Each row is a point. Examples show where two turns around zero, p and q, send a point. Where does a point land after both, in the order given? Backwards means that the second turn is done in reverse. Each puzzle has new turns, and all numbers are rounded.

Turn p:
[0.11 0.31 0.12] -> [0.13 0.28 0.17]
[ 0.60 -0.56 -0.12] -> [ 0.58 -0.49 -0.33]
[-0.33  0.23 -0.15] -> [-0.35  0.24 -0.04]
[-0.38  0.02  0.14] -> [-0.35 -0.03  0.20]
Turn q:
[-0.55  0.36  0.03] -> [-0.42  0.51 -0.01]
[0.25 0.42 0.08] -> [0.36 0.33 0.05]
[ 0.25 -0.13 -0.20] -> [ 0.20 -0.21 -0.18]
[-0.25 -0.69  0.14] -> [-0.44 -0.57  0.19]
[ 0.30  0.05 -0.05] -> [ 0.30 -0.04 -0.05]
Where do these land?
q, then p backwards: [-0.39  0.02 -0.44] -> [-0.29  0.00 -0.51]
q, then p: [ 0.40 -0.24  0.23] -> [ 0.35 -0.36  0.12]
q, then p: [-0.20 -0.57  0.24] -> [-0.31 -0.53  0.22]
p, then q: [-0.07  0.48 -0.03] -> [0.07 0.48 0.05]
p, then q: [0.26 0.32 0.00] -> [0.34 0.24 0.01]

Turn p:
[-0.12 -0.07 -0.44 -0.52] -> [ 0.02 -0.22 -0.54 -0.38]
[ 0.14  0.22 -0.21 -0.34] -> [ 0.26  0.10 -0.30 -0.25]
[ 0.39 -0.21  0.32  0.52] -> [ 0.20 -0.11  0.61  0.37]
[-0.46  0.13  0.00  0.52] -> [-0.43  0.17 -0.04  0.53]
[ 0.05 -0.08  0.33 -0.19] -> [-0.04  0.05  0.26 -0.28]
Turn q:
[-0.05  0.17 -0.34  0.59] -> [-0.07  0.04 -0.46  0.53]
[-0.10  0.79  0.34  0.17] -> [-0.04  0.75  0.25  0.39]
[-0.25 -0.15  0.23  0.14] -> [-0.17 -0.18  0.25  0.19]
[-0.01 -0.52 -0.23 -0.68] -> [-0.11 -0.39 -0.03 -0.79]
[0.27 0.20 0.02 0.21] -> [ 0.28  0.17 -0.09  0.20]
[-0.11 -0.16  0.06 -0.26] -> [-0.11 -0.11  0.15 -0.25]
[ 0.25 -0.33 -0.08 -0.17] -> [ 0.22 -0.28 -0.06 -0.27]
Where do these land?
q, then p: [-0.29 -0.05  0.14 -0.04] -> [-0.30  0.06  0.11 -0.03]
p, then q: [ 0.31 -0.21 -0.57  0.50] -> [ 0.38 -0.54 -0.33  0.41]
q, then p: [ 0.22  0.03  0.12 -0.48] -> [ 0.20  0.17  0.04 -0.48]
p, then q: [-0.17  0.37  0.37  0.27] -> [-0.13  0.46  0.16  0.35]
p, then q: [ 0.29 -0.56 -0.18 -0.23] -> [ 0.21 -0.55  0.11 -0.36]
q, then p: [-0.37  0.42  0.12 -0.01] -> [-0.28  0.47 -0.07  0.15]

Turn p:
[ 0.01  0.16 -0.47  0.27 -0.43  0.19] -> [ 0.15  0.29 -0.27  0.10 -0.50  0.32]
[-0.48 -0.23  0.06  0.30  0.10 -0.21] -> [-0.56 -0.05  0.24  0.16 -0.17 -0.02]
[ 0.06 -0.64  0.13  0.04 -0.10  0.36] -> [ 0.08 -0.69  0.08  0.04 -0.23  0.17]
[-0.61 -0.11  0.26  0.29 -0.15  0.23] -> [-0.38 -0.06  0.48 -0.01 -0.23  0.43]
[ 0.60  0.07  0.25  0.07 -0.20 -0.01] -> [ 0.62 -0.02  0.14  0.08 -0.05 -0.25]
[-0.35  0.24 -0.08 -0.14  0.61 -0.35] -> [-0.56  0.26 -0.10  0.06  0.53 -0.17]
[ 0.76  0.50 -0.08 -0.34  0.17  0.02] -> [ 0.70  0.26 -0.35 -0.02  0.49 -0.23]
[ 0.02  0.01 -0.06 -0.50  0.00 -0.24] -> [-0.05  0.00 -0.22 -0.41  0.16 -0.26]
Turn q:
[ 0.36  0.10 -0.07 -0.44  0.08  0.06] -> [ 0.50  0.02 -0.05 -0.25 -0.16  0.04]
[-0.49  0.06  0.40  0.37 -0.48  0.19] -> [-0.73  0.09  0.24  0.28 -0.35  0.07]
[ 0.14 -0.36  0.22 -0.39  0.40 -0.33] -> [ 0.44 -0.13  0.34 -0.12  0.23 -0.47]
[-0.14 -0.26  0.15  0.24  0.04  0.11] -> [-0.20 -0.08  0.27  0.18  0.16  0.07]
[ 0.07  0.16 -0.06 -0.50 -0.14 -0.45] -> [ 0.26 -0.08 -0.26 -0.23 -0.29 -0.48]
[-0.47  0.15  0.37  0.34  0.52  0.11] -> [-0.44  0.51  0.38 -0.07  0.42 -0.06]
[ 0.45 -0.17 -0.13  0.32 -0.08 -0.09] -> [ 0.26 -0.11 -0.18  0.47  0.12  0.15]
[-0.41  0.12 -0.80  0.08 -0.46 -0.09] -> [-0.50 -0.45 -0.74 -0.20 -0.07  0.12]
[ 0.49  0.20 -0.08 -0.05  0.12  0.49] -> [ 0.42  0.22 -0.01 -0.07 -0.07  0.56]
Where do these land?
q, then p backwards: [-0.51 -0.19  0.34 -0.50 -0.51 -0.40] -> [-0.08 -0.68  0.19  0.05 -0.34 -0.68]
p, then q: [ 0.18 -0.24  0.22  0.35  0.31 -0.19] -> [-0.18  0.04  0.11  0.47  0.28 -0.23]
q, then p: [ 0.17  0.48 -0.20  0.00 -0.69  0.31] -> [ 0.22  0.14 -0.27 -0.22 -0.61  0.55]
p, then q: [-0.38 -0.22 -0.03  0.15  0.01 -0.03] -> [-0.40 -0.13  0.17 -0.05 -0.09 -0.01]
q, then p: [ 0.36 -0.24 -0.09  0.06  0.30  0.21] -> [ 0.31 -0.25  0.01  0.29  0.29  0.06]
p, then q backwards: [ 0.25 -0.33  0.10  0.21  0.61  0.31] -> [ 0.20 -0.63 -0.21  0.44 -0.07 -0.14]
q, then p: [-0.05  0.54 -0.36 -0.23 -0.35  0.04] -> [ 0.04  0.17 -0.52 -0.39 -0.31  0.23]
q, then p backwards: [ 0.34 -0.34 -0.30  0.18  0.15 -0.07] -> [ 0.35 -0.05  0.04 -0.05  0.35  0.36]
q, then p: [-0.37  0.53  0.32 -0.22  0.17 -0.18] -> [-0.12  0.57  0.03 -0.48  0.15 -0.19]

Turn p:
[ 0.35 -0.43 -0.16 -0.20  0.38 -0.19] -> [ 0.69 -0.13 -0.11  0.12  0.19 -0.04]
[-0.35 -0.44 -0.33  0.28  0.13  0.58] -> [0.13 0.55 0.09 0.11 0.08 0.71]
[ 0.17  0.49  0.39  0.43 -0.24 -0.24] -> [-0.61 -0.05 -0.35 -0.09  0.12 -0.45]
[ 0.21 -0.39 -0.38 -0.23  0.41 -0.16] -> [ 0.74 -0.06  0.00 -0.07  0.14  0.08]
[ 0.05  0.15 -0.01  0.11 -0.58 -0.27] -> [-0.35 -0.33 -0.34 -0.19 -0.25  0.02]
[-0.28  0.31 -0.24  0.18  0.10  0.44] -> [-0.18  0.55  0.23 -0.23 -0.09  0.12]
[-0.52  0.05  0.33 -0.23 -0.21 -0.17] -> [-0.40 -0.40  0.41  0.06  0.02  0.12]
[ 0.37  0.26  0.40 -0.35  0.01  0.02] -> [-0.01 -0.13  0.07  0.30 -0.22 -0.58]
Turn q:
[-0.02 -0.18 -0.09  0.38  0.46 -0.17] -> [ 0.00 -0.01 -0.59  0.20  0.10 -0.15]
[-0.10  0.00 -0.11 -0.15 -0.37 -0.70] -> [-0.32  0.29  0.09  0.11 -0.68 -0.04]
[ 0.30 -0.17 -0.14 -0.06 -0.98  0.29] -> [-0.40 -0.43  0.81  0.24 -0.10  0.33]
[-0.11 -0.37 -0.22 -0.06  0.16  0.08] -> [-0.31 -0.02 -0.11 -0.01  0.24 -0.26]
[-0.11 -0.13 -0.11  0.05  0.07  0.36] -> [-0.08 -0.04  0.03  0.02  0.41 -0.01]
[ 0.27 -0.18  0.15 -0.14  0.05  0.15] -> [ 0.07 -0.33  0.09 -0.12  0.04 -0.18]
[-0.12  0.09  0.59  0.08  0.20  0.36] -> [ 0.63  0.00  0.12  0.06  0.31 -0.17]
[-0.10  0.94 -0.08 -0.09  0.40 -0.39] -> [ 0.39  0.55 -0.44 -0.47 -0.34  0.48]
Where do these land?
q, then p: [-0.10  0.16 -0.15  0.04 -0.44 -0.25] -> [-0.50  0.15  0.03  0.09 -0.16  0.08]
p, then q: [ 0.39  0.24  0.14  0.22  0.41 -0.02] -> [ 0.00  0.16 -0.47 -0.17 -0.40  0.12]
q, then p backwards: [-0.24 -0.29  0.28  0.43 -0.15  0.61] -> [-0.09 -0.42  0.54 -0.06  0.56 -0.10]
p, then q backwards: [ 0.38 -0.27  0.44 -0.15  0.26  0.10] -> [-0.19 -0.32  0.40  0.46  0.00  0.02]
p, then q: [-0.25  0.14  0.06 -0.49  0.06  0.36] -> [ 0.45 -0.04  0.35  0.31 -0.19 -0.03]
q, then p: [-0.21 -0.02  0.01  0.34  0.27 -0.50] -> [-0.09  0.13 -0.31 -0.58 -0.15  0.07]
p, then q: [ 0.03  0.03 -0.79 -0.38 -0.40 -0.31] -> [-0.42 -0.44  0.72 -0.32 -0.10 -0.16]
